Each row is a point. Examples show where two turns around zero, p and q, send a point. Write where each new point lands after one turn and then the other. Backwards means that the second turn is done in reverse. Each puzzle has new turns, and all numbers are rounded.
In the rows, zero is written as 100.

Turn p:
80	119	60 -> 132	123	71
118	76	114 -> 82	73	106
91	78	133 -> 60	98	109
101	98	115 -> 89	100	110
110	130	79 -> 137	106	104
Turn q:
106	119	79 -> 112	89	76
75	100	122 -> 68	109	106
111	89	139 -> 95	136	121
75	111	65 -> 90	62	80
144	80	95 -> 144	109	118
90	101	100 -> 91	96	99
Where do these land?
q, then p backwards: 44	104	77 -> 115	43	116
q, then p: 119	79	97 -> 95	85	124
q, then p: 123	117	126 -> 133	112	115
p, then q: 98	83	102 -> 92	86	105
q, then p backwards: 115	117	98 -> 90	105	80

Turn p:
108	110	118	131 -> 83	105	132	112
98	80	116	113 -> 101	77	117	107
112	113	105	72 -> 119	119	98	80
102	95	106	97 -> 106	96	104	98
76	71	90	43 -> 132	72	57	67
94	133	110	131 -> 62	118	121	102
110	98	55	114 -> 96	113	72	137
Turn q:
67	128	100	121 -> 71	128	113	122
76	75	114	108 -> 75	90	120	81
132	113	100	102 -> 133	107	97	107
84	75	86	104 -> 81	74	107	101
140	109	99	65 -> 139	100	64	90
Where do these land?
q, then p: 118	88	77	98 -> 114	88	104	126
p, then q: 108	165	93	109 -> 74	153	78	120
q, then p backwards: 115	83	115	106 -> 103	94	123	86
q, then p: 102	82	114	81 -> 120	98	81	89
q, then p: 58	83	101	106 -> 81	68	91	74

Turn p:
106	92	88	114	76	96	117	97 -> 106	87	114	110	81	102	116	87
90	93	120	74	91	79	118	68 -> 98	97	86	81	80	59	95	80
75	80	113	76	108	85	99	118 -> 91	85	78	77	88	90	93	128
108	83	109	90	113	81	112	85 -> 121	93	98	89	96	73	92	100
118	109	104	121	83	115	89	119 -> 97	111	126	103	97	132	100	99
72	94	110	113	118	103	83	114 -> 76	95	103	101	114	97	94	132
113	120	90	117	98	123	112	113 -> 105	117	113	108	110	123	125	96
108	100	85	77	111	115	86	70 -> 106	94	79	101	127	97	85	72
109	127	81	117	102	103	83	115 -> 101	119	102	129	107	127	98	106
Turn q:
110	96	93	101	113	97	105	100 -> 94	97	91	97	108	91	104	92
96	107	88	113	110	114	103	102 -> 89	120	90	106	102	94	103	103
98	131	76	115	101	71	96	98 -> 107	115	87	78	83	70	78	101
83	97	114	89	110	101	110	86 -> 78	90	117	107	97	105	92	97
110	119	121	111	74	108	106	108 -> 128	120	123	106	96	103	105	92
106	85	156	24	107	107	82	91 -> 90	54	148	78	136	157	90	96
81	90	79	105	107	99	100	123 -> 94	99	86	108	104	84	104	130
95	91	98	118	93	103	81	92 -> 108	103	82	112	88	113	92	101
115	83	127	110	99	100	107	107 -> 116	88	108	122	114	102	106	83
107	106	77	107	104	108	99	98 -> 94	115	82	92	98	95	108	100
98	94	71	107	82	94	111	92 -> 99	100	86	94	72	88	118	105
Where do these land?
p, then q: 98	81	95	107	97	51	97	116 -> 150	92	88	107	98	102	114	114
p, then q backwards: 137	117	91	113	94	93	110	92 -> 113	112	125	123	77	108	104	100
q, then p: 96	114	105	88	123	104	129	113 -> 91	114	94	95	96	70	94	125
p, then q: 86	101	104	88	104	94	91	94 -> 98	96	89	93	94	97	92	115
q, then p backwards: 87	104	85	109	128	108	91	100 -> 78	117	105	90	111	98	80	98
q, then p: 127	84	94	105	96	109	89	77 -> 106	85	95	107	116	97	117	70
q, then p: 85	92	131	108	85	115	89	105 -> 94	110	136	95	115	116	102	101
p, then q: 95	102	84	94	104	108	109	122 -> 92	110	99	104	108	90	125	106
p, then q: 108	115	91	99	90	100	89	122 -> 102	128	100	104	101	111	112	106
p, then q backwards: 87	104	140	78	96	114	105	117 -> 102	126	65	73	104	106	96	89
p, then q: 93	85	81	111	83	104	100	42 -> 88	69	80	123	68	102	78	69

Turn p:
105	88	80	106	97	81	99	115	95 -> 110	87	92	80	94	89	111	109	111
100	107	99	24	91	82	92	103	128 -> 78	159	124	74	124	102	123	112	124
86	85	75	90	101	121	101	102	84 -> 99	82	97	84	116	129	97	112	102
110	120	106	112	107	119	81	93	101 -> 99	106	91	117	107	92	74	106	84
106	129	80	112	97	83	124	99	88 -> 105	104	61	106	87	100	125	103	92
89	106	96	109	87	112	108	103	101 -> 93	94	92	110	89	114	96	105	106
102	116	100	108	126	109	101	101	120 -> 121	111	95	126	113	97	93	103	103
106	91	76	108	97	86	112	83	99 -> 113	97	78	81	94	105	106	84	105
105	89	157	109	110	83	94	97	88 -> 92	91	137	116	92	70	106	73	76
109	82	143	112	94	139	94	105	98 -> 97	89	141	117	83	108	67	100	78
82	86	87	110	93	85	95	97	97 -> 94	80	91	89	101	97	103	90	119
Turn q:
106	90	74	113	97	115	92	91	122 -> 118	97	66	111	100	101	100	108	114
109	96	144	95	95	103	93	86	113 -> 110	91	125	97	93	127	102	75	118
110	86	115	87	117	111	99	115	124 -> 131	95	121	103	113	101	99	106	115
56	94	108	125	98	44	111	103	83 -> 52	67	113	131	96	105	95	105	60
118	97	118	101	106	121	110	109	82 -> 116	124	116	85	97	114	106	103	90
115	129	76	109	103	112	94	111	121 -> 114	123	83	118	97	71	106	96	116
110	119	73	87	109	114	104	68	91 -> 104	113	67	77	112	86	93	76	96
100	94	80	99	81	63	106	107	92 -> 80	75	94	98	84	79	114	113	85
104	101	97	91	107	116	80	106	83 -> 103	117	102	84	95	98	79	108	106
72	94	114	92	87	102	110	105	88 -> 73	98	113	95	114	117	105	110	100
Where do these land?
p, then q: 138	93	96	73	124	109	121	81	109 -> 112	137	108	70	92	86	102	68	95
p, then q: 81	102	99	92	119	75	98	132	119 -> 120	85	118	131	109	92	123	94	88
p, then q backwards: 83	103	107	90	107	97	80	88	97 -> 76	114	100	87	106	98	107	95	102
q, then p backwards: 84	88	84	108	74	110	93	114	123 -> 75	120	81	104	94	100	103	128	109
q, then p: 111	95	110	100	88	72	113	88	89 -> 87	90	110	84	91	122	108	84	93
q, then p: 82	79	119	109	75	116	79	105	87 -> 86	99	117	118	98	119	77	127	117
q, then p backwards: 96	114	80	89	81	94	79	132	79 -> 112	113	106	93	66	86	74	124	107
q, then p: 97	82	98	105	127	111	118	79	100 -> 118	93	96	89	121	105	90	108	71
q, then p backwards: 133	126	114	113	125	111	113	102	113 -> 122	100	119	101	128	87	123	83	125
p, then q: 90	107	82	115	90	78	76	106	99 -> 97	68	92	111	108	79	97	114	102
q, then p: 85	122	90	85	81	111	97	81	89 -> 90	111	86	105	127	114	107	93	124
q, then p: 118	88	121	121	109	115	132	93	95 -> 108	103	95	106	90	124	96	107	57

Turn p:
96	82	82	98	83	71	104	105	90	92	79 -> 69	98	121	88	95	84	109	119	95	113	97
74	72	89	113	124	89	107	77	83	118	124 -> 93	95	87	100	131	87	104	81	55	114	85
90	96	71	70	99	80	143	97	86	109	81 -> 91	97	126	66	96	101	124	92	97	145	87
115	125	127	121	97	108	70	135	109	102	99 -> 118	103	87	129	90	120	94	136	112	74	116
92	100	128	88	93	97	103	93	110	81	131 -> 95	100	107	114	91	110	103	67	90	78	120
112	67	80	70	107	81	109	78	93	128	90 -> 97	91	93	74	95	61	108	89	89	142	107
92	113	93	97	100	123	65	107	101	89	103 -> 102	95	83	87	92	113	77	110	103	71	96
101	105	120	105	93	128	101	123	95	100	117 -> 110	89	85	123	87	120	110	96	107	82	90
121	110	89	128	85	121	89	112	126	94	107 -> 94	113	77	110	113	104	102	113	137	76	102
116	127	118	112	126	111	87	116	110	72	124 -> 131	98	103	110	115	117	102	102	107	53	116
104	98	123	115	108	126	91	111	116	81	78 -> 109	80	107	124	104	105	75	108	127	85	98
87	111	92	98	94	89	104	92	119	120	79 -> 91	115	101	93	104	110	85	106	106	131	109
99	93	88	85	92	78	129	54	62	113	87 -> 100	124	124	82	89	67	107	79	76	136	74
Turn q:
109	89	72	118	110	107	59	100	114	99	99 -> 125	116	107	121	113	108	76	122	125	105	97
96	161	114	95	74	87	114	93	94	111	104 -> 90	112	135	102	104	88	137	76	64	82	108
92	84	110	105	110	79	109	103	125	78	98 -> 89	67	106	105	85	99	102	105	126	98	97
95	105	109	93	109	115	98	116	27	83	84 -> 79	114	57	105	112	55	85	105	60	102	87
86	112	95	88	113	130	41	98	108	94	124 -> 82	136	113	107	136	109	79	136	115	96	124
111	98	109	112	112	79	113	90	115	98	165 -> 108	62	118	90	112	121	134	137	94	117	117
91	112	97	97	104	129	120	82	97	100	98 -> 93	96	90	92	122	116	96	80	87	84	101
85	89	103	92	112	109	101	83	80	113	82 -> 94	101	91	81	111	90	74	82	94	110	95
108	85	66	93	106	90	120	114	80	106	97 -> 116	102	68	102	104	94	117	89	106	124	82
129	98	108	90	103	91	102	104	114	99	86 -> 114	101	101	85	82	93	108	105	114	82	90
80	86	104	99	40	87	100	111	122	104	83 -> 95	110	110	122	50	107	99	68	109	108	129
99	96	106	110	112	100	123	113	118	116	95 -> 95	89	105	92	87	122	105	94	102	102	74
120	84	108	108	94	97	101	93	107	100	87 -> 120	92	99	93	80	99	89	101	103	91	99
Where do these land?
q, then p backwards: 116	124	119	117	66	89	104	111	100	100	100 -> 106	104	129	91	90	78	98	106	69	90	115
q, then p: 101	92	78	97	118	80	97	107	99	106	84 -> 102	108	102	99	109	92	90	112	114	125	119
q, then p: 114	84	97	109	117	117	102	107	90	108	85 -> 102	97	97	78	91	92	88	124	114	100	96
q, then p backwards: 96	91	95	83	53	87	109	116	97	109	84 -> 115	102	121	71	69	97	110	84	101	118	119
q, then p: 111	142	84	108	111	137	102	116	128	95	85 -> 117	95	136	103	118	115	74	101	130	74	77
q, then p: 110	90	98	98	113	91	108	103	93	108	162 -> 118	67	78	101	98	114	141	97	102	125	90
p, then q: 78	109	117	114	118	94	87	109	86	103	109 -> 103	106	78	110	106	90	84	118	79	98	89
q, then p: 112	86	114	81	114	101	107	87	156	108	104 -> 92	72	95	101	81	112	89	65	135	92	123
q, then p: 112	88	69	110	81	102	113	100	94	96	85 -> 101	124	91	93	114	72	104	103	120	97	91
q, then p: 96	85	101	81	103	84	99	91	89	70	141 -> 88	79	82	96	122	110	139	92	83	110	113
q, then p: 99	146	113	104	113	120	109	99	87	96	85 -> 110	92	144	94	104	100	83	104	82	88	80
p, then q backwards: 109	90	78	88	115	94	74	117	87	95	99 -> 124	93	127	93	115	98	108	90	90	88	113
q, then p backwards: 78	91	118	97	62	119	102	24	104	105	92 -> 81	101	124	54	135	86	81	70	143	73	116
q, then p: 68	82	118	112	116	84	89	113	88	100	85 -> 77	100	88	110	93	103	76	123	77	120	108

Turn p:
70	136	68	70	106	137	146	102	137	94	85	90	70	70 -> 81	128	127	85	96	56	113	86	108	158	150	75	113	94
128	91	99	119	124	90	84	102	116	136	73	132	133	114 -> 124	72	99	111	97	148	96	72	121	88	114	132	118	100
140	102	97	99	83	103	123	133	66	70	92	91	80	123 -> 99	130	92	108	98	79	119	130	100	82	104	130	84	150
112	76	113	112	90	93	82	74	92	115	88	76	89	83 -> 109	79	77	120	109	90	106	105	101	115	66	114	102	81
93	84	100	105	115	119	100	109	119	95	120	74	102	126 -> 65	103	116	114	100	100	86	121	120	86	102	100	106	87
114	120	57	88	123	91	101	95	98	132	95	104	86	118 -> 88	76	88	71	97	101	119	96	110	102	126	112	138	116
136	94	114	93	85	114	119	93	124	124	123	98	132	95 -> 105	78	97	118	121	124	112	111	134	105	122	87	65	94
88	142	114	112	98	112	68	74	63	126	122	77	67	52 -> 85	63	63	59	95	64	75	90	84	142	68	99	72	94
106	111	126	95	92	103	73	103	113	94	87	113	101	88 -> 118	102	113	98	89	121	91	96	100	124	79	103	88	105
108	86	73	59	78	89	122	116	132	109	122	111	111	106 -> 94	107	102	107	101	131	140	124	100	101	138	66	105	99
89	91	124	108	68	80	126	123	108	83	141	112	83	105 -> 94	102	124	114	103	100	105	131	54	83	110	85	63	101
79	90	98	125	138	90	81	80	94	77	140	118	87	58 -> 113	88	100	66	65	79	80	100	82	80	91	97	87	43
113	84	127	77	100	71	124	82	78	67	89	93	93	113 -> 116	120	116	99	124	83	140	106	96	74	67	105	92	107
69	99	103	124	109	97	89	138	64	74	78	66	117	118 -> 74	150	84	108	111	95	61	90	85	76	79	125	111	109
71	70	117	89	113	129	87	98	60	112	71	118	127	109 -> 91	110	87	127	81	105	95	40	114	76	69	88	105	109
84	124	70	125	78	82	75	78	136	94	75	127	124	124 -> 144	91	114	98	114	126	61	102	91	106	114	82	152	112
Turn q:
54	88	86	92	95	113	96	128	105	67	81	97	85	147 -> 68	122	81	79	66	96	116	78	141	109	99	100	106	63
83	105	114	108	100	118	105	84	104	110	79	111	78	98 -> 120	97	84	82	111	100	106	95	106	92	95	128	108	87
148	109	115	113	99	95	91	90	137	96	129	68	136	96 -> 101	73	114	116	102	109	89	98	68	138	96	87	48	129
120	105	95	55	115	83	110	106	90	109	116	85	168	96 -> 84	94	137	127	95	92	124	109	96	117	139	80	98	155
75	72	79	118	82	55	88	75	125	87	111	104	69	87 -> 95	97	88	67	107	70	83	86	82	60	84	63	81	75
83	94	84	138	91	84	119	71	115	93	74	94	79	84 -> 115	88	77	80	105	96	98	58	83	67	73	95	103	94
102	117	113	94	71	61	69	61	99	89	106	104	64	87 -> 116	94	144	83	126	80	84	96	88	71	86	97	77	62
126	100	82	95	67	149	90	98	117	100	85	102	76	86 -> 101	83	77	137	102	84	80	102	119	93	75	139	82	89
108	113	86	93	139	92	126	91	89	71	139	137	104	122 -> 92	155	105	105	79	111	92	99	60	95	142	104	98	100
95	133	94	104	112	113	62	95	75	102	125	115	120	86 -> 143	115	115	128	106	97	86	110	107	118	128	83	103	88
89	100	114	83	111	120	114	155	84	84	74	89	113	75 -> 81	80	89	124	95	144	130	108	136	96	116	98	121	99
110	110	77	110	129	84	90	96	112	135	89	109	85	101 -> 125	134	90	98	113	94	113	112	94	90	72	91	93	120
85	87	107	121	76	98	119	135	119	117	101	100	113	116 -> 71	85	72	93	103	95	116	101	90	131	84	88	120	94
102	100	130	85	88	92	146	67	90	119	114	84	69	112 -> 99	80	125	65	82	94	106	113	62	85	91	141	115	103
103	95	151	88	80	112	67	113	73	91	77	121	134	77 -> 94	71	120	108	152	119	88	105	140	120	134	105	115	92
99	62	102	93	135	128	96	124	108	164	120	74	112	134 -> 101	106	72	74	69	90	108	156	118	143	88	98	107	150
116	111	71	111	110	101	113	111	57	66	79	107	96	97 -> 94	126	110	132	88	130	84	72	109	76	97	100	126	100
Where do these land?
p, then q: 79	124	124	73	135	75	77	112	112	84	98	86	113	98 -> 125	89	110	106	112	101	135	106	131	92	129	138	97	96
q, then p: 68	84	67	127	98	136	84	77	88	75	108	136	112	88 -> 127	79	67	61	98	114	81	145	110	103	103	86	116	73
q, then p: 105	111	114	141	78	115	85	87	121	140	122	76	112	78 -> 98	83	59	127	89	112	133	100	111	89	92	147	117	100
q, then p backwards: 96	96	130	77	75	88	128	69	68	109	110	77	84	109 -> 96	116	102	117	140	81	94	92	115	96	106	120	56	128
p, then q: 95	111	109	129	138	69	140	106	107	71	116	84	109	112 -> 104	117	118	99	113	138	105	118	94	79	150	93	82	73
q, then p backwards: 87	112	62	134	131	83	78	125	109	65	94	73	82	87 -> 83	66	112	67	89	114	77	94	89	88	114	130	148	78
q, then p backwards: 84	95	112	91	67	112	86	129	131	126	124	133	95	117 -> 103	96	84	102	91	97	108	91	108	103	117	39	72	68
q, then p: 125	91	100	79	106	119	118	100	62	124	106	77	101	126 -> 103	97	116	127	106	143	83	90	88	91	98	88	94	138
q, then p: 94	137	98	108	67	64	109	103	131	141	69	135	109	57 -> 110	118	98	81	120	67	119	68	115	52	118	155	107	66
p, then q: 121	106	72	90	89	101	97	105	118	65	130	131	118	113 -> 70	82	113	129	72	115	100	118	100	127	93	106	74	82
q, then p: 60	71	74	108	90	115	123	104	97	110	87	127	97	112 -> 120	118	81	76	120	118	99	103	98	90	124	67	129	87
p, then q backwards: 102	62	95	71	108	104	94	96	66	112	74	79	84	55 -> 71	123	67	112	87	121	116	125	140	108	80	102	91	129
p, then q: 98	130	134	72	99	127	107	113	82	63	82	100	98	96 -> 113	117	131	77	109	95	135	96	95	107	72	134	88	80
q, then p: 99	74	104	131	105	126	72	115	107	131	96	124	79	86 -> 96	117	81	85	73	127	99	105	120	115	126	126	135	95
p, then q backwards: 126	72	72	84	107	98	108	62	116	92	82	79	97	102 -> 62	119	96	84	90	114	85	125	84	133	79	109	96	91
p, then q: 133	94	131	98	72	96	94	89	79	102	100	89	131	130 -> 91	134	67	91	85	129	99	80	118	103	78	117	79	105
q, then p: 129	129	102	84	134	71	102	108	106	91	103	94	78	135 -> 89	102	125	92	106	74	95	76	89	129	97	104	74	146

Turn p:
106	91	74	73	78	82	112	104	94	100	101	101	133	79 -> 126	85	120	101	62	112	95	81	84	114	98	86	87	103
95	111	91	100	109	84	113	114	101	64	110	105	105	55 -> 127	110	132	98	81	98	104	83	102	81	115	133	91	113
110	121	103	112	88	81	122	109	86	110	109	91	89	81 -> 129	86	110	103	116	116	87	109	94	83	119	106	92	97
81	106	112	110	100	86	111	100	126	66	100	111	101	154 -> 50	72	97	86	102	97	110	82	111	75	83	121	100	80
83	50	86	113	94	109	116	96	88	113	108	91	79	92 -> 94	111	90	106	88	126	79	107	115	84	101	74	115	138
88	99	104	111	126	83	115	84	115	123	102	113	90	88 -> 91	99	134	116	113	101	95	111	120	99	112	96	124	100
113	99	106	109	89	101	107	106	82	83	81	83	162	74 -> 106	100	95	124	56	107	98	96	69	117	130	120	67	93
85	122	81	81	114	107	119	85	80	77	114	89	105	103 -> 94	122	124	78	95	102	94	89	65	78	97	100	99	92
176	103	137	72	120	125	75	95	127	107	98	95	79	104 -> 111	90	74	80	128	46	157	124	96	127	127	81	106	109
85	101	110	89	102	80	94	103	103	100	82	84	82	94 -> 96	104	110	102	123	99	95	84	116	103	104	94	78	108
95	68	157	103	87	97	48	94	93	100	100	141	93	176 -> 44	77	45	61	100	69	82	123	152	127	75	99	97	73
123	100	80	106	102	94	77	94	93	101	76	117	98	121 -> 102	104	78	89	101	111	114	84	111	123	104	94	116	72
75	111	90	99	117	134	115	133	96	118	105	96	94	116 -> 94	106	89	116	122	90	74	90	71	89	78	109	127	115
80	118	90	107	84	132	116	94	105	119	96	100	81	71 -> 114	115	114	114	122	128	101	121	84	102	79	110	107	125
105	101	80	114	91	104	61	89	111	120	117	83	111	92 -> 121	119	89	127	90	97	114	115	109	98	80	77	94	79
Turn q:
122	102	101	108	126	83	110	75	93	117	140	104	125	107 -> 75	91	109	91	138	96	112	114	114	99	112	69	70	93
129	125	140	142	123	81	105	87	90	111	120	126	116	95 -> 73	102	79	58	117	86	110	111	108	77	135	87	59	114
119	102	68	94	75	94	93	117	84	96	90	67	72	75 -> 115	135	91	117	75	132	86	125	106	97	73	93	110	91
80	100	77	116	80	122	76	95	91	104	91	70	106	114 -> 116	100	113	114	85	112	106	101	76	81	107	78	136	87
106	97	79	87	42	107	92	97	112	107	92	95	98	103 -> 99	109	84	112	85	93	76	110	92	118	91	88	143	77
83	51	122	80	115	130	90	109	115	98	93	104	83	84 -> 121	69	95	102	84	117	116	76	82	142	85	115	94	120
92	133	116	124	111	85	100	80	110	92	130	118	114	79 -> 65	109	90	71	123	108	102	74	107	80	121	97	84	92
97	80	60	114	80	96	108	112	93	104	72	103	108	95 -> 105	121	94	134	80	94	124	115	106	106	106	106	123	87
104	128	108	103	128	86	93	85	85	117	116	139	84	106 -> 85	107	128	58	103	95	95	104	120	104	127	104	75	102
116	117	82	87	83	113	78	111	120	110	60	74	104	100 -> 112	124	101	113	65	76	87	95	81	93	70	79	116	98
63	74	106	56	113	121	110	138	101	92	96	101	113	92 -> 95	82	120	136	102	110	102	80	81	126	81	135	107	136
89	75	101	87	107	116	83	133	125	68	105	104	96	124 -> 121	70	101	119	93	101	93	68	120	109	92	102	120	133
91	109	119	120	126	55	123	79	114	117	115	101	95	113 -> 80	73	103	87	110	89	104	102	119	76	111	110	58	69
104	107	140	102	120	60	101	72	74	89	110	117	112	106 -> 78	83	101	53	131	92	117	119	114	80	98	117	85	106
83	84	115	85	90	133	118	134	96	98	99	93	88	112 -> 121	80	99	128	97	109	78	100	78	114	106	122	105	125
122	116	66	97	82	118	119	78	96	81	71	85	86	94 -> 139	147	93	107	109	91	93	107	95	99	87	98	113	74
Where do these land?
q, then p: 93	88	113	71	117	121	126	118	112	126	114	82	101	112 -> 92	114	65	101	116	106	79	117	137	102	118	89	111	101
p, then q: 88	84	83	91	69	74	114	119	131	107	103	109	119	102 -> 129	76	66	97	88	87	123	109	85	114	99	97	116	83
p, then q backwards: 136	127	84	71	104	86	110	108	122	104	116	121	108	118 -> 77	76	108	97	103	110	81	57	113	101	81	95	107	131
q, then p: 81	89	83	90	118	114	76	105	81	80	106	76	136	78 -> 52	106	92	105	104	113	92	110	60	98	122	116	101	98
q, then p: 130	90	94	121	98	106	133	120	129	98	75	61	116	94 -> 121	112	83	106	109	148	117	77	113	70	125	107	107	80
q, then p: 77	121	113	93	91	102	80	102	91	73	104	104	80	113 -> 87	103	96	80	74	76	116	106	95	125	88	103	93	93
q, then p: 138	114	106	136	81	122	105	91	133	87	109	122	85	90 -> 136	118	119	98	101	100	128	91	91	80	82	58	104	75
q, then p backwards: 90	121	113	115	122	117	93	105	119	76	80	65	89	69 -> 89	108	56	96	79	106	100	123	90	65	106	70	100	98
q, then p: 127	123	74	93	64	118	101	105	100	89	112	109	88	125 -> 122	106	91	129	95	65	118	99	100	101	94	95	84	62
q, then p: 104	101	118	128	109	75	85	110	90	121	95	114	99	124 -> 101	72	100	85	87	92	96	86	114	74	80	96	85	123
p, then q: 97	92	119	71	62	86	83	91	134	134	98	99	82	92 -> 131	69	95	124	63	83	102	108	95	99	83	100	63	94
p, then q: 108	69	95	78	119	118	83	100	71	91	91	116	73	75 -> 80	99	131	99	109	69	59	104	102	94	89	72	103	92
q, then p: 80	70	115	88	118	92	75	58	70	75	91	112	114	88 -> 72	77	126	89	92	92	84	91	62	128	121	96	121	129
q, then p: 78	107	86	132	122	98	114	106	68	126	67	110	124	119 -> 105	64	110	76	93	97	74	114	105	57	116	135	94	102
q, then p: 92	110	133	100	110	74	131	92	73	122	123	96	110	90 -> 96	122	102	81	113	83	69	82	118	89	88	119	121	132
p, then q: 82	93	72	121	97	98	89	69	77	90	118	103	76	112 -> 106	129	100	105	106	97	80	62	77	91	77	100	115	114
